Each point is reached from the start by the listed moves, each made 0, 1 or 2 times, or once backwards (-1), plus a little noise. Say if it took an odd or an even number of moves. Then give how often each move was made.

Moves:
(1): [ 4.4  1.4 -1.8 -0.8  2.3]
(2): [-1.0  5.1  1.8  1.3  0.7]
Start: [-0.7  0.2  2.0  1.0  0.9]
Points:
[3.7 1.6 0.2 0.1 3.4] -> odd (1, 0)
[ 4.8 -3.4 -1.5 -1.2  2.8] -> even (1, -1)
[-7.0  9.1  7.3  4.3 -0.1] -> odd (-1, 2)
[-4.1 -6.1  2.0  0.4 -2.0] -> even (-1, -1)

Moves:
(1): [3.7 0.1 0.6 1.3 0.2 0.8]
(2): [-0.2  4.7  2.6  0.8 -0.4  0.3]
(3): [-0.2 -1.7  3.4  0.6 -0.4  0.6]
(4): [-0.5 -1.9 -0.1  5.0 -0.4 -1.3]
(5): [-0.7 -0.1  0.3  1.0  5.0 -0.9]
(6): [-1.3 -0.8 -0.7  0.4 -0.3  3.0]
Start: [ 0.8  1.7 -0.6 -0.6 -2.8  1.8]
Points:
[ 2.7  7.3  2.3 -1.2 -7.8 -0.1] -> odd (0, 1, 0, 0, -1, -1)
[-1.4  3.8  8.4 -1.3 -8.8  0.1] -> even (-1, 1, 2, 0, -1, -1)
[ 7.7 -0.4  6.4 -2.2 -8.0  9.7] -> odd (2, 0, 2, -1, -1, 1)
